Every row gives one point. The window is the flat piece filled in between its corners: a triangle in 3 columns, a solid with four corners in 4, and so on. A path goes straight from each point to the next, and from the last back to the first. List the points from which the path goes on through the window.

Window (3 x 3):
[[ -1  49  33]
 [-34 -51 -44]
 [  4 -35 -26]]
Path:
(1): [ 0 58  1]
(2): [-4 10 55]
(3): [-8 25 48]
(4): [ 4 55 -5]
(5): [-15  17 -31]
(6): [-15 -23  32]
(7): [-31 -20  39]
(8): [-14  45 -15]
Through the window after points: 1, 3, 5

Window (6 x 6):
[[  0 -18 -20  10 -71  79]
 [-45  40  32 -15 -30  15]
 [ 23  20  40  38  14 -12]
 [ -6  11 -49  46 -18  17]
 [ 48  15  25 -16  37   2]
 [121  32  27 -12 -25  22]]
Path:
(1): [30 49 21  3 22 49]
(2): [ 57 -25  11 -16 -25 -20]
(3): [-29 -11  -1   2 -27  -8]
(4): [-30  27   1  23  -4  27]
(5): [ 8 41 30 29  6 19]
(6): [  6 -14  21  -1 -24 -33]
(7): [-14  10  25  -1  -5  -7]
(8): [-29  47  15  19  13  39]
(9): [ 0 59 34  6 -8 63]
(10): [ -6  -5  11 -17 -49 -20]
(11): [ 27  15  10  10  -5 -28]
(12): [13 58  6 31 29 49]
Through the window after points: 1, 5, 9

Window, 8 rows:
[[-16 -48 -49  14  -2  30  24  50]
 [-13 -41 -12  -9 -36   0 -36   4]
 [-20  -2  18 -59  20  -7 -36 -60]
 [ 57  62 -15 -27  50 -14 -46   7]
 [ -2   4  24  -8 -14 -28  55   7]
 [-81 -49  -4 -37  56 -62 -47   2]
 [-79  -4  21  48  33  21  26  26]
 [ -3  53 -39   0   7 -50  24 -15]]
Path:
(1): [-16  46  17 -41   6 -13  15  26]
(2): [ -9  54 -21 -76  50  10 -27  45]
(3): [ 55  22   2  17  23 -31 -31 -36]
(4): [ 11  18 -31  51  43 -35  10  -8]
(5): [-25  42 -25 -28  -7 -37  19  -8]
(6): [-41  29 -13 -66   7   2 -42   3]
(7): [ 26 -56  -6   5  19 -44   3 -38]
(8): [  6 -13 -19  45  51 -23  34 -26]
(9): [-27  29 -14  -9  -3 -22   5   7]
(10): [-50  38  -1 -45  13 -20  -5  50]
(11): [-11 -21 -18  16  41 -39   6 -38]
(12): [-18 -15  13 -19  19  -8 -18 -43]
(13): [-52  50   5 -73  29   7 -28  16]
(14): [-33  -3   7 -19   0  -4   2  23]
(15): [  5 -66   2  13   9  -8   7 -14]
(16): [ 27 -13  -3  16  11 -29  18 -14]
Through the window after points: 2, 4, 8, 12, 16

Window:
[[-40   4 -22 -20  16 -41  -8  51 -36]
 [ 48  21  68  23 -55 -18  -2  36  12]
 [ 39  -3  11 -22  52  45 -56 -50  30]
 [ 28  42  44  35  20 -27  41 -62 -19]
 [ 48  24  19  31  17  34  69  34  -4]
 [-58  60 -43 -59 -32 -53  29  -2  21]
 [-21 -58  19  25   4 -30  18 -51 -39]
 [ 84  13  34  -1 -12 -46   4  -2  16]
 [ 13 -29 -21  19 -10  -8 -44 -50 -32]]
Path:
(1): [ 28  22  32  63   4 -48  11 -13  20]
(2): [ 40  16  27 -12   4 -21  23 -36 -20]
(3): [ 14  10   5 -39  -1   6  10  -4 -31]
(4): [ -8   3  -1  27  -9 -38   3  11  30]
(5): [  8  18 -18  63  -9 -43   0   6  47]
(6): [  3   5  38 -34 -16 -16   2  31 -43]
(7): [ 56  31  33  -4 -17  20  21 -31 -62]
(8): [ 20  29  28  34  22 -39  24   3  51]
(9): [-46  10 -19  39 -15 -64  18  32  35]
(10): [  1  22 -10 -48   0 -22  -3  -3 -28]
(11): [ 37   9  19 -40 -24  13  -5 -27 -46]
(12): [ 15 -21 -19  62  22 -51 -33 -30  37]
(13): [  4   3  18  45  41 -63  31  -3  62]
(14): [ 27  21  20  -8  -7 -14  22   4 -24]
(15): [ 10   9  29 -30   9 -17  25  -8 -42]
(16): [  4 -19  -6  64  14 -14   7  -8  32]
Through the window after points: 1, 5, 9, 11
